Rows are points. The window is the flat piece filled in between its corners: a triangle in 3 columns, a solid with four corners in 4, and so on. A path goes straight from each point to the next, and from the last back to the first. List the points from which the path goes on through the window.

Window (3 x 3)
[[-10 -11  13]
 [-72  23  28]
 [ 44  -8 -51]]
Path:
(1): [ 13 -42 -22]
(2): [ 22 -26 -43]
(3): [ 52  44 -21]
(4): [ 36   8 -21]
(5): [ 21 -68 -41]
(6): [-16 -25   9]
(7): [ 9 39 18]
(8): [-31  55  49]
(9): [-59   5 -13]
(10): [ 33 -37 -61]
(11): [ 17  23 -18]
(12): [ 34   8 -11]
(13): [ -2 -39 -21]
(14): [-95  -4  37]
(15): [-62  54  38]
(16): [35 38 15]
Through the window after points: 2, 6, 10

Window (6 x 6)
[[ -3 -28   7 -28 -59  39]
 [ -7  73  30  11  26  44]
 [ 37 -70 -20  13 -78  38]
 [ 59 -24  59 -10  15 -13]
 [ 16  53 -21 -36  32 -43]
 [ 46 -45  44 -14  59  15]]
Path:
(1): [ 72  -8  29 -37   3  12]
(2): [ 29  -6  38  -4  22 -24]
(3): [-36  22  30   6  -3  12]
(4): [ 59  59   9 -10  35  53]
(5): [ 58  -6 -11 -15 -27  51]
(6): [-41 -20  27  42 -32   9]
(7): [-41  18  -3   9  19 -44]
(8): [ 57  45  -1 -46   8  44]
(9): [103   2  13 -43  31  20]
(10): [-12 -34  41   4  48   3]
(11): [-25  18  -8  26  -8  13]
(12): [ 75  20  52 -26  -7  78]
Through the window after points: 1, 3, 5, 9, 11

Window (9 x 9)
[[  3 -59  -8 -67  63  45  86 -28   8]
 [ 21   0  25  -8  25  -6  15  34  42]
 [-45  45   4   0  36 -72  -9 -35 -93]
 [-50  83 -67 -52 -16  37  26   4   2]
 [-69  59   6  12  34  56 -25  -4  55]
 [-51  -1  16 -34  -3 -96  57  -1 -64]
 [ -2 -72  59  61  29  25  -3 -28 -24]
 [  6 -33  34 -45 -23 -42 -42 -34  50]
 [ -7  20  90  22   7  31 -32 -25  14]]
Path:
(1): [-22  50  -3  11  -2 -59  68 -48   2]
(2): [-12  -4  13  -3  33 -23  32 -31   5]
(3): [-39 -18  55 -35  19   8 -12  13 -15]
(4): [-21 -33  16 -61  -2   5 -23   2 -23]
(5): [-16  18  10 -11   5 -61  46 -35  29]
(6): [-14  -8  -3   7  34 -11  39 -43  -3]
(7): [-40  -2  23 -64  40  46  12  16   0]
(8): [-50  30 -29 -54   7  28 -18  18 -31]
(9): [-37  81 -20  10   6  27  52 -35  67]
(10): [  5  48  30  34 -10 -67  38 -55  15]
(11): [-33   5  12 -49  22   8  -8   4 -13]
(12): [-49   8  -4 -48   1 -21  20  14 -40]
Through the window after points: 4, 6, 8, 12

Window (12 x 12)
[[  10  -17   17  -31   14  -37    3  -21  -14   -7    1  -19]
 [  32  -30   18   -2    1   -1  -26   24  -22   15  -28   19]
 [   8   36   19  -42   22    0   24   22   14   21    6  -10]
 [ -36  -45   26   17  -31  -16   13   -8  -31    3  -41   16]
 [  -6  -18    1   -8   13  -39   13   -5   14   41   22    1]
 [  -1   64   10   23   34  -29   17    0   13    8   -9  -11]
 [  -2   41   10   66   21  -20   86    1  -17  -19   25   -5]
 [ -11   27  -19   -7   39   14    3    2   22   -4   22  -10]
 [   6   31   24   -3   16   10    1  -27    1   32   25   -3]
 [  25   25  -35   -2   21  -12   53  -33  -21   30   -6   54]
 [  28   14 -121    8  -98   27   15  -39   44   19   24  -42]
 [  26   -2   12   27    4   -6   53  -16   28  -18  -21   22]]
Path:
(1): [  6   7 -42  -1  10  10  22 -32  30  28  -2 -20]
(2): [ 12   4 -15   4  28  22  38 -25 -13  30 -24  -3]
(3): [ 12  18 -11 -10 -25 -37  10   5   4   5  19  37]
(4): [ -8  44  10   1  15 -30  -3  -3  32 -10  17  15]
(5): [ 11  21 -13  22  36  13  45  -4 -26  33 -26 -42]
(6): [ 19  11  -1   5  24   0  28  -9  -1  19  -8 -37]
(7): [ -2  30  -6   3 -18 -11  13 -12   9 -12  14  23]
(8): [ 15  35 -17   2 -43 -21  19  21 -27 -17  38  39]
Through the window after points: 2, 4, 8

Window (14 x 14)
[[-29 -79  21   6  37 -32  38 -43 -36 -31  13 -38  22 -71]
 [-43  20 -77  22  -6 -55  19 -20 -55  -8 -72  -3   9  44]
 [-74  -3   2  -8 -34  -9 -35 -42  62 -44  48  70 -15 -11]
 [  6  21  12  29  75 -59 -96 -52 -27  85   6  35  18 -87]
 [ 27 113 -14  60   6   2  -6  -1  26  61  10  41   9 -32]
 [-44 -25 -49  18   5  78 -10  23  26 -11  -7  -4  11  22]
 [-60 -30  32 -11   0  40  40 -29   5 -38 -48 -28  34  48]
 [  2 -18 -23 -82 -77  20  28 -32   5  10 -39  81  80 -58]
 [-25   5 -25 -78  16  42  13 -31 -23 -32 -14 -26 -43 -16]
 [-49  -7  -3   8  63 -36  39 -12 103 -18 -67 -56  36  46]
 [ -1  15 -22 -30 -32 -69 -47 -25 -80 -50  58 -60 -20  11]
 [-56  -3  49   5   8 -20  41  72  12 -16  12 -29 -33   7]
 [-37  -2  20   6  17  -8   7  -8  16  42  75 -77 -73  26]
 [ 66 -18  27 -50 -24  18 -35 -40  -3   9  11  14 -84 -58]]
Path:
(1): [-24   4   4  -7 -13 -18  -5 -32   5   1 -11 -42  -6 -39]
(2): [-42   6   3  20 -46  23 -21 -45  13   5 -65 -33  25 -41]
(3): [-12   1 -22 -28  35 -29  11   7 -15  -9   2  40   5  -2]
(4): [ -4  -7  20 -51  56  -6  10 -16 -26   7  70 -16   5  32]
(5): [-75  -7 -12  59 -41 -10  16  -6  76  -1 -73 -58 -47 -32]
(6): [-44 -12  -1  -5 -29   7   9 -22  -2  13 -10 -40  -1  -6]
(7): [-19  -7  22 -17  53   2  28 -15  15 -31  10  15  -4  46]
(8): [ 31   9 -26 -14  27   4   3 -21  -7  -6  65  33 -27  42]
(9): [ -78   -8   14   -2  -23  -25  -27  -14   30   18  -60  -46    5 -102]
(10): [-108   20   13  -15  -28  -16   -7  -48    3  -41  -32  -53    1  -53]
(11): [ 10  11 -26  19  54 -17  -3   5  -4  38  21  27  13  22]
(12): [ 35 -44  -1 -36  45  -7  10 -60 -48  15  47  86  19  -5]
(13): [-61  -2   7   1 -35   1  -3  -3   8 -17 -23 -46   4 -42]
(14): [-33  -6  20   6 -19  11   5 -23  23  -8 -33 -37  -9 -25]
(15): [ -7  22 -58 -50  10 -30  41  16  -3 -34  84  61  -8  75]
(16): [-18 -15 -37  -3  50 -27  21   5   5  -6  13  64   6  13]
Through the window after points: 4, 6

Window (14 x 14)
[[ -72   58   -4   11   22   12  -51  -80   50  -63    3    6    6   69]
 [  61   -3   -5   42  -59    9    9   61    6   10   45   45   16    4]
 [ -23  -11  -10   26   18   14  -48    2   -6   65  -39   -5   31   51]
 [ -23   33   30   -9  -34   31   30    6  -36   30   54   44  -37  -45]
 [ -20   -1   -3   45   33   61  -27   78   46  -35    7  -36  -33  -18]
 [  53  -17  -27  -20   -1   41   38   17   12  -14   46  -24   48  -78]
 [  18  -36   -3  121    4  -25   -6    9  -78  -65  -23  -27   25  -17]
 [  11   86   36  -48    9   13   38   -9  -37 -104  -30   10   13   30]
 [ -63   27  -57  -15   21   49   76   42   23  -55   27   18   31  -12]
 [   1   -6   64  -16    8  -39  -18    3   -1  -86   77  -90   96  -43]
 [ -41   -6   31   82  -15   48   88  -48   55  -23  -31   16   24    7]
 [  57   77  -16   43  -59   40  -75   70   13  -25    7  -69   60   -2]
 [ -12   60  -57  -13   69  -22   13  -37   10   30   48  -42   46   87]
 [ -18   20  -19  -12  -26  -58  -13  -26    2   25  -66  -33  -23   76]]
Path:
(1): [-61  15  14  12 -39  59  23  -6 -38 -10  36 -66   2  95]
(2): [  1  30   1  31  20  -9  -9  18  14 -45 -20   0  15  -6]
(3): [ -5  30   4  74   3 -11  31  12  10 -20 -14   8   4 -26]
(4): [  1 -37  10  14 -22  47   4 -23 -47 -57  13 -24  44  43]
(5): [  8  -4   5 -19 -51  75  19 -10 -47 -38  25 -13 -51  67]
(6): [-13  42  -1  24  31 -40  -5  15  17 -31 -34 -19  42  -7]
(7): [-20  54  12  16  43 -73  11  29  43  19 -20  29  67 -15]
(8): [ -3  10 -14   3   6  28  -2 -22 -15 -24  44 -47  22  29]
(9): [  6  -5 -26  -6 -36  44  21  -9  -8 -31   8 -32   5  41]
(10): [-28  74  38  49  44 -78  -8  -2  20 -39 -18  13  23 -20]
(11): [-19  40 -14  35  10  13  22  30  17 -35  15  26  29 -21]
(12): [  8  -1   1  17  -1  53  13  19   0 -39  29 -27  19  14]
(13): [  2 -18   7   0 -15  26   0 -10  -1 -22   1 -33  10  26]
(14): [ -1  97  -8  52  17 -43   7   4  30   5 -13  28  32 -13]
(15): [  8  42  15  22  23 -39  37  19  29 -12 -13 -10  50 -36]
(16): [ -2 -26 -30  14 -27  69   4   5 -36 -22  37 -20  -6  45]
Through the window after points: 3, 5, 7

Window (14 x 14)
[[  30  -79  -15   12   61   49   54  -75  -49  -27   30  -54  -43   46]
 [   3  -16  -53  -16   37  -40  -63   45   58    9   12   43  -10   40]
 [   0   73  -21  -34   12  -10  -16   51   30  -35  -18   35  -33   31]
 [   5   -8   40   94   72   39   24  -27   51  -24    6  -24   -9   10]
 [  12   21   33   26   13  -29   16  -53   12   34   16  -52   28   -6]
 [  -7   -4  -69  -14  -45   10  -45   62   49  -20  -12   -3  -39  -33]
 [ -20    7  -89  -19   47   -4   19   80   11   28  -22    0   -5    2]
 [  26   -1  -43   19   12  -62  -21  101  -39   -3   12   32  -41    5]
 [   1  -15   26   48   31   51    8  -90   11  -14  -45   37   44  -34]
 [ -92  -56  -19   27   71   66   -9  -81  -67  -12   20  -44  -65    3]
 [ -21   17  -79  -38   23  -41   -3   79   22  -43   65   36    2  -35]
 [ -30  -25   67   54   -1   49   65  -74   45   34    7   37   -3   11]
 [  17  -23   -5   15   63  101  -16  -24  -47   26   58  -22  -34   10]
 [  22   38 -106   18   32  -28   -8   19   19   10   27   32  -67   -6]]
Path:
(1): [  4  59 -78  62 -23  -5   1  26 -19  32  -7 -28  36  45]
(2): [-54  -2 -70  60 -16  25  57  23 -44   6  48 -26  11  22]
(3): [  5  -4  -5   4  48  14  -4 -18   9 -13   5   1 -40 -12]
(4): [ -3 -19 -18 -11  51 -29   2  -7  50  24   5  27 -41 -11]
(5): [  5  18 -43  43   3  45 -19  14 -13  -8  30   8  -1  40]
(6): [-20 -20 -64  71  13  -4 -35 -17 -15 -27  25  10  18  93]
(7): [-29  -9 -14 -13  62  35  16 -28 -15  14   7 -17 -77 -62]
(8): [ 40 -22  16 -28  43 -18 -28  -1  -9   1 -28 -14 -59 -71]
(9): [-18   5 -66  37  26  18  13  14  27 -15  41  18  -7  69]
(10): [-31  15 -65 107  15  17   4   4 -45  -1  40 -19  47  23]
(11): [ 15 -19  10 -34  39  11   4 -16  43   0 -37  39 -44 -27]
(12): [  7 -19   8 -17  52  52   1  -7 -11  17  21 -23 -72 -25]
(13): [ 10  -5 -41  41  37  50 -15  -8 -21   1  42   4   7  35]
(14): [-39  12 -64  60  -9  24   7  -3  -2 -13  44 -14  32  41]
(15): [ 41 -10  -1 -27  45 -20 -23  11  36  -2 -11  34 -79 -42]
(16): [ -4 -27 -28 -11  24   8 -22  31  12 -16  13  13 -53 -21]
Through the window after points: 4, 6, 8, 10, 12, 16

Window (14 x 14)
[[  33   -7  -20  -50  -13   13   28   44  -28   -5  -62   -3   16   17]
 [ -26   -8   50  -78  -23  -34  -60  -37   -8  -11   64   22    6   31]
 [  -6  -30  121   67   23  -32    1   16   21   18  -20   -3   32   18]
 [  -5   45   51   14   37   -5   10   12   38   16  -31   -5   59    3]
 [   8  -13  -38   26   47   19   -1   18   -7  -17  -19   80   17   31]
 [ -12   63   52  -39    5   17  -26  -31  -10  -23    4  -15  -39   10]
 [  12  -56   18  -25   12    0 -104   33   15    1   17   41   -3   46]
 [  18  -26   53   19   31   16   35   43   45   -5   33    7  -24   11]
 [ -61   13   -5    7  -13   27  -30   12    2   26   34   12   18  -18]
 [  -7  -27   41  -15   36   -3  -37   -3  -26  -13   50  -37   32   14]
 [ -25   30  -39  -26   24   -3   -6   38  -22   48    3   -2  -17   10]
 [ -16    7   58  -10   21  -67  -70  -42    3  -47    7  -20   19  -31]
 [ -28  -23  -19  -18   21   27  -16   -2   27   53   -8  -15  -18   24]
 [  61  -41   -6   44   -5  -24  -27   34   19   25  -31  -13   38   61]]
Path:
(1): [ 18  -1  36 -19  13  -8 -29  -7  -5  31  19  -9   6  -7]
(2): [-45  -6  51 -10   7 -13 -25  10  17 -23   5 -14  10  36]
(3): [-63 -12  36   5   7 -12 -14   2   9 -27  -5 -16   9  38]
(4): [ 12   6  30   5  23  -7 -28   6  10   7   3   5  12 -12]
(5): [  8  -4  27  -2  14   4 -14   8   4  16  13  16   1   0]
(6): [-52  16   2 -19   9 -18 -19   9  32 -14 -25   3   5  56]
(7): [-28  -4   9 -12  15   2 -36  30   7  -9  -1  -9   4  39]
(8): [ 39 -29  31   8  19  18   6 -12  -1  47  34  52  12 -10]
Through the window after points: none

Window (14 x 14)
[[ -20    4  -13   26  -42   16   26    0  -44    1  -62  -73    4   29]
 [ -26   65  -92  -68   27   15  -17   29   -3  -16   -5   44   33   24]
 [ -18  -55  -12   36   25    8  -40    0  -21  -25   14    8  -41   30]
 [ -19   55  -54   38    6    1   -7   36  -24   15    5   59   60   35]
 [  13    9  -88  -36    7   22    0   31   -7   15   32   12  100   -1]
 [  -7   18   -3  -44   -4   43    6   37   35    0  -11   68   54  -12]
 [  -2  -54  -46   72   29   39   27  -91  -15  -60   -1   52  -47   48]
 [  59   30   17   34  -10  -50   13   -9    6    4  -59  -84  -13   -8]
 [  -5   24    8   21  -19  -46   78   17   16   51  -12 -100  -29   23]
 [   8   15   16   48   21    9   13  -23   32   85  -72 -110  -30   -5]
 [ -35  -60  -67   28    6  -39    1  -28   -1  -20  -45   40   19   66]
 [  21   24  -19   25  -77  -15   -4  -18   25   61  -27  -68  -35   14]
 [  -7  -78  -69  108    8   12   25  -13    4  -45  -51    8  -87    2]
 [ -15   37  -47  -68   11    1    1   16  -49   45    5   76   56  -50]]
Path:
(1): [ 57 -89  -3  -1  22  10   4  26   8  46 -48  -7 -49  49]
(2): [-35  28 -31  42  -3   0  -2 -19   1 -13 -13 -15   6  -8]
(3): [-57  27 -21  26 -39 -12   3  -9 -12 -28  -1  -9   7  -4]
(4): [ 71 -32 -61  -6  26  10  15  22   2  46 -31  26  17  55]
(5): [ 48 -28 -51  32  11 -10  18  19 -45   6 -46  29 -25  48]
(6): [-49  18   5  23 -23  11   6 -45  47  -3   0 -42  30 -29]
(7): [-35   7  -8  58  15  -7  13 -38  14 -12 -26 -28  -2 -30]
(8): [ 56 -47 -49 -12 -12  14  22 -10 -11  15 -37  -7 -48  66]
(9): [ 66   0 -39   2   0 -38  53  70  10  14 -66  38 -48  73]
(10): [-40 -46 -22  77  -4  25 -15 -51 -14 -16  -7 -39  -9 -25]
(11): [-38  20 -68  -1   2  14  -2 -15  -6 -10  19  18  28   3]
(12): [ 24  15 -25 -26  17   1  13  14 -26  21 -48  39  -4  15]
Through the window after points: 1, 11

Window (14 x 14)
[[ -41   31   -3   51    7  -24    0   30   40  -49  -10   36  -54   12]
 [  25   33   -2   57   42   37   15  -78  -47   -8   33   12  -27  -52]
 [ -45  -27   55   19   21   78  -10   98  -33  -13  -19   29  -40   -1]
 [  21  -20  -19   -7   10   53  -27   62    1  -43  -59  -40  -16  -29]
 [  -3  -26  -90  -18   11  -82  -15   21   -2    4   50  -49  -32    2]
 [ -99  -18  -40   35  -18  -21    4   46   29  -61  -10   58   18  -35]
 [  42   19   20  -41   75   34   32   14  -16   39  -43  -14   34   24]
 [ -11   -6   55  -63    2   77   -8    1  -58  -21  -43  -42   10   22]
 [ -14   31    1  -49  -46  -11   -8   37   72   13   93   18   25   10]
 [ -62   59  -58  -61  -29   15  -32   45  -75  -49   -3   40  -16 -111]
 [ -66    8   -4   23   -3   39  -90    2   53  -23  -32   44    8    3]
 [  -2  -66  -32  -73  -10  -41  -60  -27   27  -55   66   17  -61  -23]
 [   9  -21   78   -3   10  -14  -53  -20  -61  -40  -22   25   50    2]
 [  -1    6   27  -26    0    0  -29  -49  -12   23  -36  -18   -2  -68]]
Path:
(1): [-34  -5  29 -24  43  45  -8  36   0 -47  15  -1 -19 -43]
(2): [-27 -30  15  11 -11  30 -27  57 -22  -3 -14  34 -33  13]
(3): [-15 -12   8 -28 -23  19 -13   6  -8 -26 -18  53   4 -13]
(4): [-56  48 -13  22  58  19 -61   0 -28 -39  36 -51 -49 -90]
(5): [-61  38  -8 -28  25  -1 -50  21 -18 -49  -2 -17 -24 -67]
(6): [ 31  -6 -28 -17 -55  48  19 -11 -49  29 -21  80  19 -29]
(7): [ -4 -29 -16 -32 -30  57   4 -34 -30  31   1  47 -59  33]
(8): [-40  15  18  -3  19  -4 -32  34  10 -34  -1   0  21 -29]
(9): [-21  37  42  20  50   4 -32 -22  14 -31  23 -60  -4 -51]
(10): [ -9  -7 -50  24 -21  12  21   8 -20 -18  -5  89 -34   5]
(11): [ 11 -76 -38  13 -18   8 -72  -7 -40  30 -10  53   1   2]
(12): [-20  44  25 -50  34  18   3  26  45 -68  -8 -40 -18 -27]
(13): [-49 -12  16 -46  61 -24 -56  35  31 -18  65 -31 -43 -43]
(14): [ 13 -29 -13 -18 -26  -4 -28 -17 -17 -39  -8  26  -2  -3]
(15): [ 30 -37 -82 -11 -21  86   0 -39 -13 -27  10  44 -31  -8]
(16): [-43  28  35   1  29 -20 -20  47   9 -12 -17 -27  -8 -23]
Through the window after points: 1, 5, 9, 11, 13

Window (14 x 14)
[[-38  90  16 -37 -57  98  12 -36  32  -5  -1 -48  51 -40]
 [-24  37  31   9  -4  10 -26  28 -20 -45 -44  16  83  37]
 [ 48 -25  20 -70  67  27 -19  53  16 -81  20 -34 -10  55]
 [-49  27  49  10   9 -47  20 -16 -10 -23  67  39  32 -69]
 [-20 -40  66  -1   5  20 -12 -20 -60  -7  48 -41   3  23]
 [ 21  61  37   2  -9 -74  41  68 -11 -16 -10 -38   6 -27]
 [-65  99  79 -14  21 -30  34 -15 -11   8  36 -60 -14  61]
 [ 60  25  15 -95  20 -50   9  56 -70 -49  96 -17  15  36]
 [ 17  -8 -45  31 -20  -1  41  60 -29 -37 -34  65  17  -7]
 [ -5  29 -37 -57  19 -75  31   9 -71  56 -38  34  38 -74]
 [ 45 -14  55 -22  -3  26  25 -27  27 -66 -42  33  -8  43]
 [  0  51 -34  19  -7 -20   1 -36 -30 -47 -62 -33  42  -6]
 [ 29 -45 -48   5  -1 -92  -5  27  34  54 -30 -10  25   1]
 [-18  50  39  -7 -44  36 -36 -42  33 -21 -31  -7 -45  -6]]
Path:
(1): [-20   9   5 -22 -27 -33  23   6 -13 -32 -21 -22  27   4]
(2): [ 29  64  50  39  33  22 -28 -38 -43  35  15  34  13  -8]
(3): [ 22  56  31  27  67  73   4  22 -37  42 -14  43  41 -22]
(4): [-35  -6  -8 -11 -68 -65  17 -19  29 -52 -28 -39  10  -7]
(5): [-29  26  27 -42 -12 -16   0 -14 -17 -20 -20 -20  12   6]
(6): [ 54  61  47  36  34  14  32   2  27  -3  52 -15  23   8]
(7): [ 48  96  25  35  31  11 -10  22  16  -1  31  28  54   8]
(8): [-18  -2  25 -47 -24 -62  29  46 -43 -44 -27 -42   4  -3]
(9): [-74   9  43 -40   6 -32  24  20   4 -77  -9 -36  39   6]
(10): [ 16  70  21   4  -5 -11  15  -9 -10  27   5 -22  -4  16]
(11): [ 27  34  19   0  28  -2  -7  27  -2  -8 -11 -11  31  17]
(12): [-16  -2   7 -24 -14 -25  -8  21 -13 -37 -15   3  42  22]
Through the window after points: 7, 9, 11

Window (14 x 14)
[[ -12  -12  -29   53   26   65   42  -43   31  -11   44  -37  -54   33]
 [  21    2  -51   -9  -10   64   92  -57  -49  -89  -40  -36   68  -48]
 [  44  -13  -42   42  -22   32   36   10  -56   45  -19   27  -19   31]
 [ -23  -23   25   20   -6   69   87  -16  -32   71  -35   63   52   17]
 [ -28   50  -40  -23  -23  -24  -39   51   34  -53   17  -22    0  -23]
 [  -6  -53   -9  -18   17  -17   36  -10    9   -8   -9   19  -70   11]
 [   6   21  -40  -16  -83   43   39  -72  -21 -104   14   11    9  -24]
 [ -16  -36   -5   31  -16  -73  -88   19   34  -14   71  -49   -1    2]
 [   1  -25  -48   17  -63   31   28   17   13  -71   19  -10   -7  -85]
 [ -26   16  -13   76   19   -8    7  -60  -13   14   21  -22  -84  -30]
 [  46   -7   34    5  -26  106   24  -31  -18    5  -79    7   45  -14]
 [   1    8   29   -7   -2  -28  -55   44  -16   11  107  -52  -47  -22]
 [ -22  -27   34   30  -47   79   61   20  -79   -9  -78    8   26   29]
 [  31   11   39   81   22  -16   55  -13   24   -1   32   -6  -47   22]]
Path:
(1): [  9  -3  23  24  15  32  16  12 -37 -16  19  20   7 -22]
(2): [-23 -14 -17  10   1  18  15  -5  -4 -43   0  31  -2   1]
(3): [  3  12  -7   2 -22  22  29   4  -5  11  -1 -27  11 -15]
(4): [ 11 -25  10  16 -14  -2  22 -20   0  18  10 -38 -31   2]
(5): [-19  27 -11  45  27  22   8 -14 -19 -21  13  29 -26   7]
(6): [-32   7 -30  60  36  67 -29  25 -37 -30  51  39  -6  -3]
(7): [ 18 -20   5  13 -24  25  61 -52  33   3  -4 -61 -36  18]
(8): [ -13   -8  -57  -28  -67    1   31  -30   -3  -38   -2 -104  -21    0]
Through the window after points: 2, 6, 8

Window (14 x 14)
[[ -24  -59   23  -89   24   -3  -15  -16   46  -12  -53   -3   51   14]
 [  -2  -36    6   38    2    3  -92  -52  -13    3   37   13   18   13]
 [  10 -102   -5  -12   -7  -63   52   11   78   38   30   23   37    2]
 [  24   33   73   -5  -56   43   -9   28    1  -92  -11   23   36   -5]
 [  20  -12  -13  -68  -48  -62   12   56   25    6   50   37  -28  -25]
 [ -86  -82  -63   39   -3   57  -13    1   41   -3  -39  -45   31  -40]
 [ -42  -63  -27  -43   64   26    3   -5   53  -28   -3   26   27  -41]
 [ -27  -13   14   80  -53  -56   68  -11   33   17    2  -47   49  -66]
 [ -35    8  -13   55   -7   39   -4   -9   42    7   36  -49    1   -9]
 [  32  -23   68    0  -29  -44  -52   19   75  -18  -58  -31  -15  -31]
 [  20   42  -74   -1   -1   14  -39   40   14  -52  -23   11  -55   10]
 [   6  -45   54   -7  -14  -86  -42   19   55  -33   21  -23   42   10]
 [  14   62   -1   40  -34   -6  -53   71   70   -2  -11    7   47  -26]
 [  87    9    8    2  -15   -4  -28    9  -32  -25   52  -42   -2  -14]]
Path:
(1): [ 29 -30  12 -25 -31   8  -2 -15  58 -28 -12  -1  23 -14]
(2): [ -8   0  -1 -46 -25   1 -32 -10  51 -59  -5 -17  41 -31]
(3): [ 11 -10  42   7 -12  18   0  33  12 -32  -7  24  19  -3]
(4): [  2 -29  26   4 -12 -16   0  41  28  12  12  -3   7 -13]
(5): [-12 -32 -13 -12 -12 -22 -56 -65  70 -40  -3 -21  76 -24]
(6): [-15 -40 -73 -10 -36  -9  -3 -40  94 -63   8  -6  16 -67]
(7): [  0 -39  33   3  -6 -27   9  21   5  16  11 -12  16   0]
(8): [-65  14  50  -1  27 -20 -66  60 -28 -28 -11   6  53  17]
Through the window after points: 2, 8
